Every row gives one point. To make a cloud, some directions were put in groups of two or more. Within a group, all points are equally far from the middle, so they leave a hole (a ring in 2 directions, a hollow ball in 3). The other directions are filled evenly. Then the cloud was stretched, turned, moved and blurred a little. Count the holes, and give their numbers of directions, smallest first.

Cloud (13 x 2):
[[ 0.53 -0.30]
 [ 0.49 -0.35]
 [ 0.45 -0.39]
 [-0.16 -0.37]
 [-0.21  0.17]
 [ 0.18  0.34]
 [ 0.06  0.34]
 [ 0.35  0.31]
 [ 0.07 -0.50]
 [ 0.57 -0.15]
 [ 0.52 -0.32]
 [ 0.10 -0.50]
 [ 0.47 -0.36]]
Holes: 1 (2)

Cloud (20 x 3):
[[-0.48  0.51  0.43]
 [ 0.03 -0.26 -0.14]
 [ 0.52 -0.50  0.11]
 [ 0.19 -0.29 -0.09]
 [-0.40 -0.02  0.43]
 [-0.28 -0.56  0.07]
 [-0.12 -0.41 -0.70]
 [ 0.33 -0.86  0.14]
 [ 0.52  0.14  0.53]
 [-0.28  0.39  0.56]
 [ 0.20  0.22 -0.43]
 [ 0.07 -0.55 -0.51]
 [-0.51 -0.15  0.15]
 [-0.08  0.07  0.11]
 [-0.59  0.32  0.19]
 [-0.01  0.44 -0.45]
 [ 0.34  0.05  0.28]
 [-0.07  0.35 -0.47]
 [-0.46 -0.13 -0.17]
 [-0.05  0.15  0.37]]
Holes: 0

Cloud (52 x 6):
[[ 0.44 -0.64 -0.24 -0.34 -0.33  0.00]
 [-0.22 -0.79 -0.16 -0.12 -0.08 -0.15]
 [-0.29  0.21  0.10  0.37  0.56 -0.05]
 [ 0.21 -0.38  0.49  0.38 -0.51  0.01]
 [ 0.36 -0.52 -0.13  0.46 -0.24  0.09]
 [ 0.37 -0.33 -0.41  0.29  0.54 -0.32]
 [ 0.17 -0.62  0.36 -0.22 -0.20 -0.46]
 [-0.44 -0.31 -0.03 -0.07  0.32 -0.35]
 [ 0.40 -0.40 -0.55 -0.18 -0.02  0.19]
 [ 0.62 -0.04  0.37  0.17  0.37 -0.65]
 [ 0.23 -0.58  0.40  0.37  0.31  0.19]
 [-0.40  0.20 -0.29  0.30  0.60 -0.42]
 [-0.10  0.30  0.43 -0.05 -0.26 -0.57]
 [ 0.37 -0.42  0.35  0.09  0.51 -0.33]
 [ 0.26 -0.58 -0.56 -0.60  0.16 -0.24]
 [-0.12  0.22 -0.33  0.16  0.34  0.26]
 [ 0.43 -0.50  0.14 -0.01  0.31 -0.02]
 [-0.41 -0.16 -0.12 -0.15  0.11 -0.66]
 [ 0.18 -0.03 -0.20 -0.69 -0.03 -0.10]
 [ 0.09 -0.55  0.53 -0.12 -0.53 -0.20]
 [ 0.19 -0.81  0.39 -0.10  0.34  0.25]
 [ 0.01 -0.63 -0.41  0.05  0.75 -0.60]
 [ 0.50 -0.05 -0.61  0.25  0.22 -0.32]
 [ 0.47  0.00  0.02 -0.16  0.36  0.00]
 [-0.36 -0.16  0.24 -0.51  0.05 -0.04]
 [ 0.58 -0.02  0.46  0.10  0.82 -0.46]
 [-0.12 -0.73 -0.28 -0.20 -0.54 -0.42]
 [-0.35 -0.38  0.21  0.20  0.18  0.40]
 [-0.07 -0.70  0.40 -0.36 -0.78 -0.03]
 [-0.13  0.09 -0.41 -0.22 -0.21  0.11]
 [-0.37 -0.22  0.30 -0.38  0.24  0.50]
 [ 0.17 -0.47 -0.15  0.42  0.43 -0.36]
 [-0.32 -0.02  0.12 -0.52  0.02 -0.26]
 [ 0.43 -0.55 -0.41 -0.42 -0.28  0.04]
 [ 0.37 -0.39 -0.51 -0.01  0.24 -0.49]
 [-0.46 -0.38  0.14 -0.46  0.07  0.14]
 [ 0.16 -0.64 -0.03  0.07  0.51 -0.25]
 [ 0.31  0.14  0.19 -0.56  0.11 -0.11]
 [ 0.49 -0.37 -0.18  0.50 -0.16 -0.02]
 [-0.26  0.05 -0.12 -0.58  0.33 -0.25]
 [ 0.05  0.03  0.25 -0.49  0.21  0.41]
 [ 0.51  0.05  0.27 -0.63 -0.08 -0.26]
 [-0.33 -0.22  0.10 -0.33 -0.36 -0.33]
 [ 0.14 -0.84 -0.29 -0.46  0.54 -0.15]
 [ 0.34  0.23  0.06 -0.10  0.94 -0.24]
 [ 0.48  0.07  0.10 -0.17  0.28  0.07]
 [-0.15  0.01  0.28 -0.72  0.09  0.00]
 [ 0.20 -0.72 -0.50  0.05 -0.19 -0.18]
 [ 0.13 -0.53  0.24  0.54  0.50  0.14]
 [ 0.55 -0.21  0.45 -0.13  0.25 -0.72]
 [-0.31 -0.23 -0.32  0.21 -0.45 -0.02]
 [ 0.06 -0.57  0.32 -0.03 -0.64 -0.14]]
Holes: 1 (2)

Cloud (86 x 8):
[[-0.45 -0.32 -0.13 -0.39 -0.18 -0.17  0.56  0.10]
 [-0.08 -0.15  0.17  0.48 -0.18  0.12  0.26  0.78]
 [-0.38 -0.26 -0.19  0.58  0.24  0.26  0.33 -0.25]
 [ 0.03 -0.70  0.12  0.44 -0.66 -0.30  0.00 -0.11]
 [-0.31  0.10  0.02  0.10  0.73 -0.52 -0.38 -0.46]
 [ 0.21 -0.29  0.01  0.59 -0.36 -0.77  0.13 -0.33]
 [-0.72  0.05  0.39  0.50 -0.39 -0.28  0.40  0.12]
 [-0.09  0.28 -0.22  0.42 -0.41 -0.75 -0.14  0.04]
 [ 0.10  0.23  0.52  0.82  0.22 -0.46  0.01 -0.34]
 [ 0.22 -0.10  0.54 -0.03  0.12  0.11 -0.48  0.33]
 [-0.13  0.05  0.00  0.66 -0.60 -0.22  0.28 -0.63]
 [ 0.20  0.16  0.42  0.04 -0.48 -0.06  0.49 -0.62]
 [-0.04 -0.59  0.01 -0.29  0.60 -0.26 -0.45 -0.20]
 [-0.30  0.34  0.26  0.24 -0.05  0.53 -0.08 -0.39]
 [-0.38  0.25  0.15 -0.44  0.45 -0.26 -0.52 -0.28]
 [-0.29  0.25 -0.14  0.31  0.39 -0.54 -0.62 -0.44]
 [-0.52 -0.06 -0.01  0.33  0.67 -0.35 -0.35  0.06]
 [-0.34  0.07  0.42 -0.03 -0.01  0.41  0.54 -0.22]
 [-0.57  0.23 -0.11 -0.05  0.36 -0.61 -0.16  0.13]
 [-0.23  0.30  0.15 -0.25  0.76  0.14  0.00 -0.15]
 [ 0.22  0.24 -0.26  0.16  0.53 -0.05  0.12 -0.69]
 [-0.10 -0.18  0.55  0.03  0.42  0.53 -0.08  0.13]
 [-0.13 -0.28 -0.29  0.44 -0.07 -0.01  0.30  0.69]
 [-0.50  0.28  0.39  0.61  0.19  0.19  0.32  0.18]
 [-0.59 -0.12  0.48  0.14 -0.15 -0.02 -0.59 -0.42]
 [-0.27  0.07  0.62  0.68  0.17 -0.17  0.10 -0.62]
 [ 0.56 -0.36 -0.03 -0.14  0.22 -0.49 -0.16 -0.59]
 [ 0.04 -0.02 -0.31  0.04 -0.01 -0.32  0.21 -0.91]
 [-0.25  0.55 -0.25  0.44 -0.09 -0.53 -0.12  0.17]
 [ 0.11 -0.81 -0.27  0.21 -0.35 -0.56  0.12 -0.18]
 [ 0.01 -0.35  0.36  0.34  0.13  0.09 -0.62  0.19]
 [-0.42 -0.15 -0.41  0.13 -0.31 -0.43  0.13 -0.71]
 [-0.28  0.14  0.36 -0.15  0.08  0.14  0.69 -0.28]
 [ 0.06 -0.39 -0.52  0.22 -0.45 -0.12 -0.36  0.19]
 [ 0.09  0.25  0.79  0.02 -0.01 -0.60  0.58 -0.33]
 [-0.03 -0.04 -0.35  0.21  0.11 -0.24  0.09 -0.94]
 [-0.59 -0.47  0.34  0.58 -0.15 -0.25  0.21 -0.36]
 [-0.26  0.31  0.29 -0.28 -0.26 -0.72  0.45 -0.16]
 [-0.52  0.03  0.35 -0.36  0.37 -0.44  0.21  0.32]
 [ 0.26 -0.07  0.29  0.44 -0.12 -0.21 -0.63  0.03]
 [ 0.27  0.19  0.42 -0.23 -0.39 -0.34 -0.38 -0.25]
 [-0.22  0.55 -0.03  0.63  0.23 -0.48  0.08  0.16]
 [-0.26  0.33  0.41  0.02 -0.02  0.34  0.55 -0.24]
 [ 0.59  0.00  0.15 -0.34  0.39  0.08 -0.25  0.04]
 [ 0.65 -0.08 -0.12  0.01  0.67 -0.21 -0.20 -0.26]
 [-0.10 -0.79  0.00  0.37  0.36 -0.31 -0.24 -0.23]
 [-0.14  0.32  0.54 -0.28 -0.09 -0.53 -0.38 -0.50]
 [ 0.26  0.33 -0.11  0.32  0.53 -0.61 -0.39 -0.09]
 [ 0.40 -0.15  0.58  0.68  0.29 -0.18 -0.07  0.11]
 [ 0.70  0.03  0.38 -0.16  0.58 -0.07 -0.06 -0.23]
 [-0.58 -0.18  0.01 -0.46  0.18 -0.52 -0.44 -0.10]
 [ 0.38 -0.13  0.60 -0.20 -0.11 -0.76  0.18 -0.42]
 [-0.51 -0.43  0.51 -0.04 -0.50  0.05  0.32 -0.41]
 [ 0.28  0.39  0.33 -0.06 -0.29  0.03 -0.38 -0.31]
 [-0.38 -0.32  0.34 -0.13 -0.70  0.04  0.15  0.45]
 [ 0.00  0.02 -0.19  0.52 -0.59 -0.41 -0.21 -0.60]
 [ 0.18 -0.02  0.02  0.13  0.16 -0.97 -0.14 -0.50]
 [-0.46 -0.06 -0.04  0.25  0.72 -0.30  0.06  0.18]
 [ 0.22 -0.51 -0.15 -0.52 -0.02 -0.20 -0.42 -0.12]
 [-0.20 -0.53 -0.63  0.18 -0.12  0.29 -0.12 -0.06]
 [-0.57  0.47  0.52  0.07 -0.15 -0.13 -0.43  0.03]
 [-0.20  0.32  0.79  0.37 -0.01 -0.49 -0.30 -0.39]
 [-0.73 -0.15  0.51  0.31 -0.16 -0.30 -0.32  0.26]
 [-0.31  0.20  0.27  0.77  0.12  0.12  0.46 -0.30]
 [-0.02 -0.52 -0.10  0.31  0.35 -0.28  0.52  0.36]
 [ 0.31 -0.24 -0.33 -0.36 -0.27 -0.50 -0.28 -0.05]
 [-0.30  0.50  0.20 -0.28  0.27 -0.67 -0.05  0.03]
 [ 0.40  0.36 -0.21  0.50  0.49 -0.28 -0.03  0.23]
 [ 0.02 -0.55  0.05  0.44  0.23 -0.27 -0.58  0.04]
 [ 0.33 -0.38  0.20  0.66  0.12 -0.64 -0.05 -0.13]
 [-0.15  0.28 -0.17  0.24  0.74 -0.23 -0.43 -0.49]
 [ 0.11 -0.10 -0.31  0.33 -0.53 -0.72 -0.15  0.07]
 [-0.11  0.48  0.00  0.60  0.55 -0.49  0.01 -0.02]
 [ 0.25  0.13 -0.05 -0.42 -0.42 -0.61 -0.01 -0.04]
 [-0.04 -0.60  0.56 -0.19  0.22  0.17  0.39 -0.29]
 [-0.22 -0.81  0.07  0.40 -0.21 -0.49 -0.19 -0.07]
 [ 0.20 -0.36 -0.37 -0.50 -0.21 -0.15 -0.21  0.13]
 [ 0.34  0.20 -0.37  0.36  0.13 -0.29  0.15  0.52]
 [-0.27 -0.40  0.47 -0.34  0.38 -0.02 -0.09 -0.64]
 [ 0.33 -0.30  0.50 -0.04 -0.54 -0.24 -0.17 -0.34]
 [-0.49 -0.26 -0.27  0.22 -0.03 -0.29 -0.18  0.62]
 [ 0.25  0.21  0.22 -0.10  0.12 -0.11  0.61 -0.65]
 [ 0.59 -0.06 -0.16  0.11  0.31 -0.24  0.35 -0.63]
 [-0.62  0.02 -0.06  0.10  0.44 -0.64 -0.28  0.05]
 [-0.23 -0.58  0.31 -0.13 -0.48  0.30 -0.17 -0.25]
 [-0.47  0.30 -0.10  0.56  0.38  0.31 -0.27  0.03]]
Holes: 3 (2, 2, 4)

Cloud (97 x 9):
[[-0.01  0.53  1.17 -0.08  0.32  0.33  0.23  0.54 -0.30]
 [ 0.23 -0.16  0.42  0.92  0.06  0.17 -0.20 -0.32 -0.18]
 [ 0.07  0.43 -0.24 -0.83  0.13 -0.15 -0.02  0.35 -0.12]
 [ 0.04 -0.03 -0.08  0.43  0.61 -0.20 -0.08 -0.17  0.26]
 [-0.25  0.00 -0.26 -0.04 -0.49  0.60 -0.19 -0.15 -0.27]
 [ 0.46 -0.42 -0.06 -0.24 -0.71 -0.09  0.28  0.13 -0.36]
 [-0.52  0.43  0.32 -0.50  0.24 -0.36 -0.36  0.41 -0.05]
 [ 0.07 -0.21 -0.36  0.26 -0.17 -0.42  0.70  0.47 -0.59]
 [ 0.19  0.19 -0.05  0.54  0.07 -0.39 -0.52  0.05 -0.44]
 [ 0.34 -0.03 -0.39  0.30 -0.38  0.23 -0.17  0.52  0.15]
 [-0.37 -0.07 -0.11  0.57  0.69  0.22 -0.31  0.48 -0.02]
 [ 0.14 -0.05 -0.49  0.28 -0.04 -0.65  0.02 -0.19  0.11]
 [-0.40 -0.64  0.01  0.29  0.08 -0.61  0.31 -0.07 -0.44]
 [-0.18  0.28 -0.35 -0.04 -0.34 -0.14  0.60  0.64 -0.24]
 [-0.11 -0.29 -0.53  0.19 -0.09  0.57  0.04  0.16  0.01]
 [-0.33 -0.03  0.32 -0.25  0.34 -0.25  0.23  0.05 -0.80]
 [ 0.18  0.02 -0.05  0.49 -0.05 -0.60 -0.37  0.15 -0.27]
 [ 0.08  0.06 -0.02 -0.25 -0.06  0.64 -0.46  0.19  0.06]
 [ 0.50  0.06 -0.13 -0.02  0.05  0.40 -0.24 -0.21 -0.16]
 [ 0.21 -0.23  0.33 -0.12 -0.46 -0.15  0.56  0.77  0.04]
 [ 0.32  0.39  0.23  0.32 -0.37 -0.22  0.18  0.43 -1.33]
 [ 0.07  0.42 -0.10  0.47  0.25  0.27 -0.66  0.24 -0.61]
 [ 0.05  0.10 -0.17 -0.40  0.03 -0.32  0.11  0.78 -1.32]
 [-0.30 -0.07 -0.01  0.14 -0.06 -0.43  0.39  1.02 -0.55]
 [ 0.11  0.01  0.25 -0.24 -0.23  0.28  0.59 -0.66 -0.51]
 [-0.15 -0.09  0.56  0.09 -0.50 -0.31  0.18  0.12 -0.57]
 [ 0.64  0.39  0.14 -0.32  0.20  0.03  0.45 -0.32 -0.54]
 [ 0.50 -0.37 -0.11  0.08 -0.09  0.01  0.00  0.04 -1.06]
 [-0.05 -0.05 -0.52  0.40  0.60  0.01 -0.05  0.71 -0.11]
 [-0.50 -0.21  0.34  0.06 -0.17 -0.47  0.59 -0.01 -0.20]
 [-0.10 -0.76 -0.34 -0.26  0.08  0.27  0.26  0.89 -0.29]
 [-0.09  0.29 -0.26 -0.42  0.12  0.43  0.02  0.22 -0.10]
 [ 0.45  0.00  0.11 -0.63  0.28  0.12 -0.24  0.63 -0.19]
 [-0.30 -0.39  0.54 -0.23  0.37 -0.10  0.11 -0.03 -0.54]
 [-0.04  0.25 -0.12 -0.34  0.56  0.46 -0.41  0.25 -0.29]
 [ 0.05  0.63 -0.26  0.28 -0.19 -0.80  0.25 -0.38 -0.03]
 [-0.02 -0.02  0.45  0.70  0.12  0.09  0.46 -0.04 -0.43]
 [ 0.36  0.03  0.08  0.13 -0.13 -0.58  0.67 -0.12 -0.13]
 [-0.35  0.59  0.08  0.46 -0.01  0.07  0.05  0.46 -0.65]
 [ 0.59 -0.48 -0.15 -0.26 -0.10 -0.06 -0.16  0.27 -0.43]
 [-0.32  0.17 -0.22  0.64  0.38 -0.16 -0.29 -0.43 -0.30]
 [-0.15 -0.51 -0.02  0.45 -0.54 -0.36  0.47  0.33 -0.33]
 [-0.68  0.21  0.34 -0.06  0.34 -0.07 -0.27 -0.06  0.27]
 [ 0.03  0.09  0.52 -0.39  0.07  0.10 -0.22 -0.61  0.01]
 [ 0.22 -0.15  0.31 -0.55  0.36 -0.25  0.08  0.39 -0.87]
 [ 0.26 -0.48 -0.06 -0.27  0.36  0.18  0.25  0.12 -0.78]
 [ 0.39 -0.31  0.14 -0.20 -0.75 -0.14  0.42  0.89 -0.08]
 [ 0.16 -0.42  0.52  0.61 -0.26  0.43 -0.30  0.13 -0.58]
 [-0.60 -0.01 -0.02  0.33  0.36 -0.08 -0.12  0.03 -0.21]
 [-0.61  0.12  0.05  0.13 -0.40 -0.29 -0.36 -0.17 -0.02]
 [-0.39  0.34 -0.02  0.38  0.70  0.02  0.30  0.38 -0.32]
 [ 0.04 -0.09 -0.56  0.13 -0.34 -0.30 -0.10  0.58  0.10]
 [-0.50  0.04 -0.13  0.25 -0.51 -0.38 -0.26  0.57 -0.13]
 [-0.28 -0.42 -0.14 -0.26 -0.01 -0.49  0.09 -0.22 -0.96]
 [-0.22 -0.05 -0.25  0.95 -0.21  0.39  0.24  0.29 -0.26]
 [-0.03  0.00 -0.63  0.27  0.70  0.18  0.23 -0.01 -0.08]
 [ 0.24 -0.49  0.25  0.32  0.69 -0.27 -0.10  0.70 -0.12]
 [-0.36 -0.42  0.23 -0.04  0.30  0.62 -0.04 -0.07 -0.53]
 [ 0.01 -0.06 -0.75 -0.19  0.35 -0.02  0.19  0.14 -0.41]
 [ 0.75 -0.17 -0.26 -0.07  0.21  0.11 -0.08  0.29 -0.40]
 [ 0.42 -0.31  0.08  0.07  0.11  0.49  0.14 -0.41  0.27]
 [-0.46 -0.62  0.05  0.32  0.08 -0.10  0.55 -0.09  0.02]
 [-0.22 -0.42  0.01 -0.40 -0.16  0.02  0.15 -0.05 -0.68]
 [-0.52  0.72  0.31 -0.08  0.21  0.17 -0.01  0.23 -0.46]
 [ 0.34 -0.14  0.30 -0.63 -0.04  0.11  0.51  0.63 -0.24]
 [-0.50 -0.42 -0.31 -0.04  0.02 -0.09  0.40  0.24  0.16]
 [ 0.26  0.48 -0.51 -0.38 -0.14 -0.06  0.04  0.79 -0.27]
 [ 0.17  0.11 -0.13  0.06 -0.60 -0.58 -0.04  0.72  0.16]
 [-0.26 -0.01 -0.25  0.38  0.54 -0.36 -0.48  0.21 -0.28]
 [ 0.14 -0.34  0.18  0.81  0.46 -0.22  0.21 -0.41 -0.64]
 [-0.24  0.36 -0.40  0.46  0.00 -0.21  0.35 -0.04 -0.14]
 [-0.44  0.10 -0.18  0.17 -0.24 -0.28  0.14  0.87 -0.14]
 [ 0.30 -0.05  0.06 -0.46  0.17  0.18  0.40  0.61 -0.87]
 [-0.04  0.22 -0.43 -0.08  0.23  0.29  0.28  0.68 -0.13]
 [-0.11 -0.11 -0.28  0.07 -0.09  0.15 -0.67 -0.39 -0.30]
 [-0.19 -0.09 -0.67  0.27  0.14 -0.84 -0.09  0.24 -0.21]
 [ 0.00 -0.55  0.47  0.35  0.38 -0.17 -0.09  0.09  0.13]
 [ 0.46 -0.10  0.14 -0.07 -0.51  0.24  0.34 -0.39  0.05]
 [-0.11  0.46 -0.14  0.22  0.00 -0.22 -0.53  0.36 -0.62]
 [ 0.37  0.17  0.27  0.48 -0.39 -0.39  0.24  0.45 -0.27]
 [ 0.18 -0.07 -0.46 -0.43  0.16  0.14 -0.37  0.68 -0.20]
 [ 0.26  0.53  0.14  0.33  0.17 -0.49 -0.27  0.34 -0.47]
 [-0.16  0.11 -0.59 -0.44 -0.14 -0.39 -0.15 -0.22 -0.65]
 [ 0.05 -0.06  0.55 -0.05  0.18 -0.56  0.04  0.62 -0.11]
 [ 0.55 -0.03 -0.11  0.24  0.04 -0.50  0.38  0.28 -0.24]
 [ 0.37 -0.02  0.09 -0.28  0.34 -0.29  0.83  0.35 -0.31]
 [-0.43  0.01 -0.37  0.12 -0.40 -0.52  0.19  0.55 -0.08]
 [ 0.21  0.09  0.07  0.27  0.14 -0.57  0.28 -0.35  0.14]
 [ 0.30  0.35  0.50  0.19  0.49  0.00 -0.17 -0.25 -0.54]
 [ 0.47 -0.04  0.07 -0.71  0.09 -0.24  0.22  0.57 -0.08]
 [ 0.14  0.45  0.24 -0.20 -0.15  0.06 -0.41 -0.11 -0.28]
 [-0.11 -0.39 -0.43 -0.17  0.66  0.36 -0.07  0.13 -0.74]
 [ 0.26 -0.17 -0.58 -0.28 -0.01 -0.30 -0.10  0.11  0.04]
 [ 0.25  0.16  0.32 -0.02  0.21 -0.07  0.90  0.40 -0.19]
 [-0.22 -0.14 -0.27  0.72 -0.39 -0.17 -0.37  0.01  0.13]
 [ 0.32 -0.11  0.06  0.27  0.35 -0.02  0.30 -0.37  0.31]
 [ 0.07 -0.13  0.22  0.47  0.65 -0.31  0.66 -0.22 -0.40]]
Holes: 2 (2, 2)
